Rows are points. The window is the flat piece filled in between its corners: a triangle in 3 columns, a solid with four corners in 4, and so on. A path goes straight from each point to the next, and from the last back to the first. List the points from which the path goes on through the window.

Window, 3 rows:
[[  5  -1  20]
 [  8 -47 -60]
 [ 16 -21  47]]
Path:
(1): [-16 -31  -9]
(2): [-35 -12  53]
(3): [26 -5  8]
(4): [45 19  7]
(5): [ -5 -22   0]
(6): [-21 -16  -9]
(7): [ 45 -14 -29]
(8): [ 35 -22 -22]
Through the window after points: 2, 4, 8

Window, 4 rows:
[[-12   5  22  39]
 [ 26 -10  21  16]
 [  5  -5  -7  26]
 [ 23  51   1 -60]]
Path:
(1): [33 40 -4 27]
(2): [-26 -10  24   8]
(3): [  7  -2  32 -19]
(4): [38 28  9 12]
(5): [22 17 14 10]
(6): [  0 -10  15 -12]
(7): [ -9 -29  14  41]
(8): [27 44 16 30]
(9): [ 6 16 -5 53]
(10): [-7 -3 23 21]
(11): [-17  20  12 -25]
(12): [ 50  42  -1 -17]
Through the window after points: 1, 5, 9, 11

Window (4 x 4):
[[  7 -13  14  -5]
 [ 24  60 -11 -19]
 [ 15 -26   8  23]
 [  0  17 -12  -2]]
Path:
(1): [ -2 -31  23  18]
(2): [-16   4  19  21]
(3): [ 26 -23 -11 -18]
(4): [ 22 -24  -6  10]
(5): [ 4  0 24 27]
(6): [-2 11  4  6]
(7): [ 19  -2 -19 -24]
(8): [ 26  19 -27 -23]
(9): [ 4 48  5  1]
(10): [  8  35   8 -12]
(11): [ 26  26 -34 -28]
(12): [ 36 -31 -14   3]
(13): [  2 -25  19  18]
(14): [ 0 30  5 -9]
(15): [  8  23 -18 -15]
(16): [ 23 -43 -11   6]
Through the window after points: 4, 6, 8

Window (6 x 6):
[[ 41  19  -6 -48 -34   9]
 [ -8 -29 -10  35  35  20]
 [ 18 -37   0  -2 -13 -30]
 [ 19 -10  -1  56  29   1]
 [ 25   2  20 -23  12   2]
 [-28  19   8  60  13 -16]]
Path:
(1): [ -4 -17  35  26   6  20]
(2): [  5  -3 -13  26  35  11]
(3): [  9  -6 -10   5   5 -38]
(4): [ 28  -6  27  31 -16  30]
(5): [  3 -40   6  57 -12  12]
(6): [ -2  12 -21   9  29 -11]
(7): [ 17   5 -27   8  29  -7]
(8): [ -5 -24  33  -2 -16  18]
(9): [ -4 -20   6  40 -10  14]
(10): [ 20 -24 -28  23  43 -31]
(11): [  7  16 -41 -23  -5 -27]
(12): [36 -7 35 -9 -1 24]
Through the window after points: 11

Window:
[[  7 -39   2  -1   5 -11]
 [ 10 -26  37 -19  20   4]
 [-21  60 -42   9 -34  35]
 [ 22 -15  30   3 -13  -7]
 [ 22  11 -14 -21  -2 -10]
 [-31  25 -15  -3 -16 -27]]
Path:
(1): [ 33  -8  22   4  21 -23]
(2): [12 13 10  7 -4  4]
(3): [ -5  -5  -3 -11 -41   8]
(4): [-37   1  -5 -58 -18 -12]
(5): [  1   6   1  16   0 -15]
(6): [ 23 -16  21  -7  23  -9]
(7): [  0 -23  20 -34  -6 -18]
(8): [ -6 -26   8 -14 -28  -5]
Through the window after points: 2, 4

Window, 8 rows:
[[-49  10  14  12   6 -11  39   3]
 [ 30  12   8 -11 -10 -30  36   1]
 [-32  -6  19  15  34  13  31   0]
 [  8 -26  12  -7 -42  22 -39  15]
 [-18 -35  26 -16 -11  -8 -32  22]
 [ -4  21  -3  13  -9 -60 -25   0]
 [ 24 -44  -9  -7 -22  12  24  17]
 [ -4  15 -47 -33 -11  37  16   7]]
Path:
(1): [-20  33  26  12   4 -21  -1  40]
(2): [  4 -11 -22  -5 -18 -44 -22 -40]
(3): [ -1  -9  -4 -25 -12  -7   4  -9]
(4): [ -5   7  -9   1 -27   9   7  39]
(5): [  9  -1  -5  11 -13  17 -14  47]
(6): [ -8 -19  -2 -31 -35  16 -10 -20]
(7): [-19 -13   6 -11   0 -22  -1 -11]
(8): [ 20  17  -3   0 -12 -13  14  56]
(9): [  0   3   5 -12  -7   8   1  31]
(10): [-22 -33  -6 -15  -6   7  -2  -7]
(11): [ -7 -34  -9 -13 -15   7  21 -15]
(12): [ 13   8  17  17 -14 -10  -1  55]
Through the window after points: 5, 9, 11

Window:
[[ 40  -4  28  -6   7  20  11  -5]
 [ -7 -43 -34 -22 -18 -33  30  14]
 [-36 -22   6  43  -9  -7 -38 -37]
 [-12   9   1  24  54 -32  14 -10]
 [  4   5  40  27  19  18 -10  24]
 [-16 -55   6 -11  10  10   3 -20]
 [ -8 -28 -25 -34 -11 -46 -12  10]
 [ 23 -10 -49  11  -8 -22 -53  24]]
Path:
(1): [-60   4  -5   6 -32   6 -13  -3]
(2): [ 12 -48   4  41  21 -32 -41 -41]
(3): [ -3 -40  14  35 -17 -28 -34 -19]
(4): [-31  -8 -12  10   4  -3 -17 -14]
(5): [-24  12 -10 -15  27  14   3  -2]
(6): [ 29 -22  23  33  19 -32   6 -12]
(7): [ 23 -35  33  21   7 -11   1  27]
(8): [-21  14 -32 -21   5  10 -13 -25]
Through the window after points: 1, 3, 5, 7

Window (9 x 9):
[[-24  24  10  17  24  16  17 -13 -10]
 [  6 -16  23 -15 -11  -8  37  25  19]
 [ 18 -40   5   8 -28 -36  32   6  -7]
 [ -9 -18 -21   9  -5   6  23  13  13]
 [ 15  40  -8  22   1  -3 -14 -24  10]
 [ -3  -3 -23 -14 -10 -16  11 -27  13]
 [  0  10   8   1  20  33  10  10 -27]
 [-60 -27  36  -6  45 -36 -31  14 -17]
 [-12  52 -14   8  17  -7  -3  -5 -13]]
Path:
(1): [-29 -10  -4  29 -38   6  22  -7   4]
(2): [-14 -21   8   9 -23  -8  -7   2  -7]
(3): [ -5 -20   8  -3  22 -33  24   7  -6]
(4): [ 7 17 -1  6 38  9 25  2 -8]
(5): [-19  13   3   1  -5  12  -5  -3 -18]
(6): [-12  13  -8  -5 -35   1  15 -23  -4]
(7): [35  6  6 18 43 18 19 26 -4]
(8): [  6  23   5   3  41   1  17  -6 -10]
(9): [-20  22   4   6   7  17   3  -3   0]
(10): [-17 -12  -5   0 -13   0  16   8   2]
(11): [  3 -13  -1   5  20 -14  17   4  10]
(12): [ 20 -13 -13 -17  26 -31  13   8   9]
Through the window after points: 2, 4, 10

Window (9 x 9):
[[  1   7 -27  -6  14 -19 -11  -2   1]
 [ 40   7  21 -22  12  39  47  -6 -26]
 [-16 -17   7  41  -2 -10   1 -15  -1]
 [ 12   5 -60 -32 -12   2  45  -1 -47]
 [ -8  22  22 -27  -3  17  39   1  -5]
 [-37 -14  16  15   4 -11 -37 -12 -22]
 [-32 -43  13   2   8 -34 -13 -11  -1]
 [-18 -28   6  11  -3  13 -14  12   8]
 [-18 -22  -6   8   5  19 -15 -42  24]]
Path:
(1): [ 16  -9 -30 -14 -26 -21  26  -6 -37]
(2): [-23   2 -38 -21  25  29  23  -4 -14]
(3): [-20 -22  -6   1  26  12  -1  -6  -6]
(4): [ 23  -3   3  -1 -18  -3   9 -20  -8]
(5): [ 32  15 -14 -14 -32  -6 -10   0 -21]
(6): [-27 -19 -10 -13  37  10  27  -7  -3]
(7): [-25 -18   8  21  27  -3  -4  -3 -10]
(8): [ -3 -12   8 -16 -30  -6 -18 -14  18]
Through the window after points: 1

Window (11 x 11):
[[ 21  -3  29  14  -4  38 -36   2 -49 -26  32]
 [ 43 -15  11  18  21 -25  -4   7 -26 -23  20]
 [ -2  -1  -8  11  38 -13 -22 -22  34   5 -16]
 [-21  -8   3  20   7  -1   2  -3  -7 -46   6]
 [  6 -19 -17  60  -5   6 -13   2 -11  14   1]
 [ -3   8 -15 -23   7  12 -44  31 -22  19   9]
 [-30  13  22   2  11 -26 -14   2  -6 -17 -22]
 [ -3  22 -10  -9 -44  -7 -19 -17  -9   9   5]
 [-31 -30  39   7 -19   0 -13 -20 -10   5  19]
 [ -3   3  31   2  19   7   7  -5   7  -1   7]
 [  1  53 -11 -44  32   2 -11 -54 -21  21  15]]
Path:
(1): [ 18 -13   8   0  12   4  -8  -7 -29  -9  -7]
(2): [ -2  18  -1   8   6  -2 -24   0 -11  -2  13]
(3): [-30  33  24  34  -1 -34 -17   3  -1  -6  21]
(4): [  5 -16   5 -24  14  15 -16 -10 -22 -14 -30]
(5): [ 15 -25  22  -5   9  18  -5 -29 -27  -1 -16]
(6): [  2  17   4   9   0   7 -30  -2 -15 -11  24]
(7): [-21  10   3  42   5  12 -19 -16  -9 -10  53]
(8): [ -4 -12  10 -11  -1  -5 -14   5 -14  -7  -7]
(9): [ 12 -21  -6  10  17  34  -9  -7 -22 -14 -22]
(10): [-21  20  20   4  -7 -20 -20  -2 -14 -23  38]
(11): [  1  19  17   9  -7 -30 -17  -5 -11 -10  42]
(12): [ 16 -17  -4   2  17   7  -9   3 -20 -10 -25]
(13): [ -6 -17  12  -3 -15  -1  -4 -17 -19   2   1]
(14): [ -4  19  16  24   3   1 -40   1  -1 -10  31]
(15): [  3   2   5  39   8   1 -21  -7  -4   7  43]
(16): [ 13  -4  -2  -1  -3  14 -12  -9 -18   0  -5]
Through the window after points: 3, 5, 7, 9, 11, 13

Window, 11 rows:
[[-23  46   5  -1  -5  -2 -14   9  20   0  26]
 [ -8  20  -7 -23  -7   6  32  32  20  -4 -10]
 [-18   2  18 -11  12  -3 -24 -16 -16  30  40]
 [  8  -7  11 -38  12  -1 -17   2  12 -30 -38]
 [ -3 -30 -29 -22 -13   0  25 -22   4 -15   3]
 [ 10 -29  10 -12 -12  -7 -22  20 -24 -26 -11]
 [ 15  -2 -12  37 -13   1 -13 -13   3  25   0]
 [-16  12  -1  -6   5 -19 -28 -60 -42  10 -29]
 [  8  -2 -13 -41  -8  -7 -42  23  11  11   5]
 [-40  -3 -17 -17 -10  37 -55 -25 -21  24 -21]
 [ 19  -5 -14 -42 -25  16  11 -25   1  -1   6]]
Path:
(1): [  6   0 -21   3  -5   8  -9  -9 -11  -6   1]
(2): [  7  -5   4  -7 -18  -3 -15  -6  11  24  -1]
(3): [-35 -41  13 -17 -33 -10 -29   5  13   4 -12]
(4): [ 33  15 -21 -36  21  13   0  -5 -17 -14 -19]
(5): [ 11  11 -14 -25   4   4 -34  -7 -10   7   3]
(6): [-17 -13   1 -31 -24 -18 -13   5  11   7 -10]
(7): [-13 -25  16 -18 -19  -2 -25   3   7 -10 -22]
(8): [ 11   0 -10 -16   1  -3  -4   8 -22 -11   3]
(9): [  5  37 -18 -17  22  -1 -34 -22 -18 -10  -6]
(10): [-25  -6  13  -4 -19 -14  -8 -32 -15  16 -14]
(11): [ -7 -24   1 -19 -19  -5   5 -22   9   0  -7]
(12): [  9   1 -43 -13   3  10  -2   2 -10  -4  15]
Through the window after points: 1, 5, 7, 9, 11

Window:
[[ 11   6 -25 -46   7  -6 -14 -26  -1 -17  -7  14]
 [-10 -12   7 -30 -30   5  -6  37  23 -15  18  47]
 [ 26 -37  -2  37 -35  11   8  31  -4 -20  -8  12]
 [ -7  29 -20 -12 -10 -18 -32  35   8  58 -35 -23]
 [ 26 -13 -10  24 -23  20 -29  12 -50  13  -1  29]
 [ 11 -37  41  26  -7  14 -24  38  29   6  13   2]
 [ -3   5 -16 -12 -24  17  -3   4  -1  47 -18 -27]
 [-26  42  45  60  51  -6   7   8 -27  22   1 -39]
 [-40 -23   2 -18   6 -22   0  15 -11 -12   8   2]
 [  8  12 -18 -28 -15 -37 -11  10  -7  45  14  13]
 [ 39  14  25 -35  26  -6   0 -32 -38  24 -44  12]
 [-16 -12  -1   1 -16  13 -15 -14  57  26 -40  20]]
Path:
(1): [ -5  21  27   4 -10 -20  -6  -9  13  21  -6 -30]
(2): [-11  -6  -8   1  12   0  -5  32 -12  17  -6   9]
(3): [  3  -3  -5 -16  24 -15   1  11  -1  25  -6   8]
(4): [-10  17   4  -6 -32  13 -30  -4  -5  17 -19  -5]
(5): [-14  11   3  -1 -20 -10 -14   8   6  12  -7  -1]
(6): [  3  -7   0 -16  10   6 -17  15   1  29 -11   9]
(7): [  5 -13 -13  -3   7  -4  -9  11  -3  15  -8  14]
(8): [ -5  13  29  -9 -26   0 -21   2   8  -9 -13   8]
Through the window after points: none

Window (12 x 12):
[[ -5 -19 -30  14 -13 -14  -6  -8  -8  10 -38 -18]
 [-47  38 -28 -27  -7   7  -5  -4 -17   4  33 -11]
 [-23  41   4 -23 -14 -42   5 -44  -1  14  11  11]
 [-38   2  28 -13   1 -45 -27  -9 -20  33   2 -18]
 [ 51 -44 -29  56  13  22  -6  20  29  -4  -7   6]
 [-46  56   8 -25   2 -11 -28 -26   3  31 -14  -3]
 [ -6 -13   2 -15  -2  18 -15 -19   2 -21  -4   5]
 [ 32  17  -1   3 -19  50  18  24 -16 -14   2   2]
 [  9  -5 -19 -15 -13 -30 -34  15  18   2 -14 -20]
 [  8  -8 -19   3  12  35  36  48  13 -28 -12  11]
 [ -6  -5 -34 -25   4 -25 -30   1 -16  31 -13  24]
 [-14  -3 -19 -35 -19  32  19  14  15  26   9  -4]]
Path:
(1): [-21  -3  -2  -4 -11 -11 -17   6  -3   9   2   6]
(2): [-23  29  -2 -46  22 -17   8 -14 -23  38   1 -41]
(3): [ 13   1   2   7  24   6 -13 -36  12  54  -3 -41]
(4): [-23   4 -23 -12 -14 -14  -9  12  -2 -11  -6  10]
(5): [-21  16 -23   4 -38  11 -13  17  15  16 -38  26]
(6): [ 16  -9  -3 -24  22  -8  -6  -9 -12   6  11 -18]
(7): [ 24  42 -30 -27   0 -10   1 -38  -3  46  -8 -25]
(8): [-41 -14  13  -2 -13 -20 -26   5  -5  -3   2   7]
(9): [-25  18  -6   3 -14  -5  -2  -6  -7  10   4  13]
(10): [  2  19   1 -37   6  -5  -9 -13   3   4  -8 -15]
(11): [ 33  -8 -14 -32  60  -4 -16  11  12   3  -6  -4]
(12): [-22   6 -15  -5 -25 -16  -7  -5   4   8  -5  -2]
Through the window after points: 1, 9

Window (14 x 14):
[[  9  11  -9  -5  13 -31   9  10 -23 -10   9  32  -5   7]
 [ 30 -20  35  34 -13  -5   3 -12  39  -1  27 -10   3 -28]
 [ 12  13  -6 -21 -12 -37   6 -11 -14 -13 -29  -1  -3 -11]
 [ 14  28 -17 -32  13  37   9 -24  30 -20  -3  -1 -23 -14]
 [-21   9   5  17   3  11  29  -9  29   3  -3  -4  -3 -31]
 [  2 -53  16  27  14 -27 -20 -28  30  -3   9 -22  -2  20]
 [  3  12 -10 -27 -12  40  10   1  36  29   7 -20 -33 -17]
 [ -6 -13 -25  -8 -15 -37 -20  23  -7 -46 -10  20   9   9]
 [-12   0 -31  11 -26 -60 -20 -17 -35 -38  18   7  12  23]
 [-23  37  29   1  -6 -30  -5   0  33  -3  13  10 -26 -30]
 [  1 -27   7  11   7 -10 -39  -5 -32 -33   1 -32  21  31]
 [ -1  -4 -24  -8  -4 -22 -42 -16 -25 -11 -10  26  24   3]
 [-12   0   2 -10  -2 -47 -10  -3  11 -15  19  -6  40  15]
 [-11  -7  -4 -48   2  16   9 -16  -1 -12  10  -1 -19 -32]]
Path:
(1): [ -5  -6  -5 -13  -6   8 -10 -20  -1 -10  -5  11  -7   3]
(2): [ -7  -7  10 -24 -35  11  -9  -9  27   3  -7   8  -5  -1]
(3): [ 11  14 -26  -1  28   3   1   0  -3   3  16 -22 -15 -13]
(4): [  3  -5  -7  -6   9 -16 -11 -17   2 -11   7 -16   1  -7]
(5): [-3  0 11 -8 -8 -1 -4 -7  0 -7  3 13  1 -2]
(6): [ 17  -6  18 -31 -26  15   1 -41   3  -7 -20  12 -15   7]
(7): [-23   3 -31 -10  23 -16  -4  20   3 -24  25  -8   2 -30]
(8): [ -1   0 -16 -11   9 -12  -5  -2  -6  -8   4  -5  -1 -11]
(9): [  1  -4   9  -1 -17   1 -10 -19   8 -14   0  11 -12  -2]
(10): [  0 -13   9   7 -12 -11  -5 -16   3 -13   7   4   5   3]
(11): [ 24  -7   1  14  13 -17 -26   5  10 -11  16 -30   4 -15]
(12): [ 13   8 -14   0   3 -32  -8   5  -4 -21  -2  -6   4 -21]
Through the window after points: 2, 6, 10

Window, 14 rows:
[[-36   3  36 -48  -5 -16  20  21 -15  43  36   8  -2  27]
 [ 23 -60  -3  30   3 -23  -2   6 -29   3 -15  23 -20  -6]
 [ -7  -8  -2 -22  -6   9  23  19 -18  14 -12 -12   4  11]
 [  0  22  26   7 -16  15 -25   0 -38  -3  29  -1  33 -29]
 [ -5   1   7 -21  21 -48  33 -20   5  28 -16   6  -2  11]
 [ 28 -23 -12  14 -13  14  20   0  45 -43  15 -13  32  -4]
 [ -6  -1  -7  -6  -6  40 -35   5   9  20 -32   7  17 -13]
 [ 16 -13   0   4  -9 -22  13  54 -11  28  17  16   4 -30]
 [  0  34   1 -18 -40   7   3  39  -4   6   3  19 -15   8]
 [-25   9 -18 -20  -3 -13 -25 -27 -10   8  17 -13  38 -17]
 [-26   3  13  18   9 -53  19   2  -2 -12   2  -8 -15 -11]
 [-10   9  14 -35  -6 -24  -1  -6  -4   9  13 -10  -4 -35]
 [ 31 -38  -4  -9  15 -46  11  26  24   5 -34  -9  -4  22]
 [ -3  -2  -9  10  47 -22  -6 -30 -14 -19  31 -15   2 -19]]
Path:
(1): [-19   5   4 -21   8 -11   2   6  -6 -19  -8  32  11 -22]
(2): [ 18 -15  -2  -3  -9 -29  14  13  11  34   5 -39 -18  17]
(3): [ 18  -1 -26  26 -19  -6 -27 -19  12  21  17 -30 -12 -10]
(4): [-14 -21  19 -15  31 -23  18   9 -28 -11   2  20   6  -6]
(5): [-17  -8   9 -22   7 -31   1  11 -15  11   7  14   2 -14]
(6): [  2   7   9   3  -6   2   0   8 -15  31   2 -11 -15  16]
(7): [  5  -7  15   6 -14 -13   3   5 -13  33   1 -12   3  -5]
(8): [-17   2  -6 -49  21 -20   7  22  -6 -15  -3  18  -5   6]
(9): [-12   0   2 -22  25 -39  10  18 -28 -42 -24  11   4 -16]
(10): [ 11 -14   6  13 -13  -7   0 -11  16  42  33  -4   1   2]
(11): [  2   4   7  -2   2  -4   2   9   5  24  11 -25 -17   4]
(12): [-32  -5  13 -48 -18 -21  23  14 -28  -6   7  42  36  -1]
Through the window after points: 3, 11
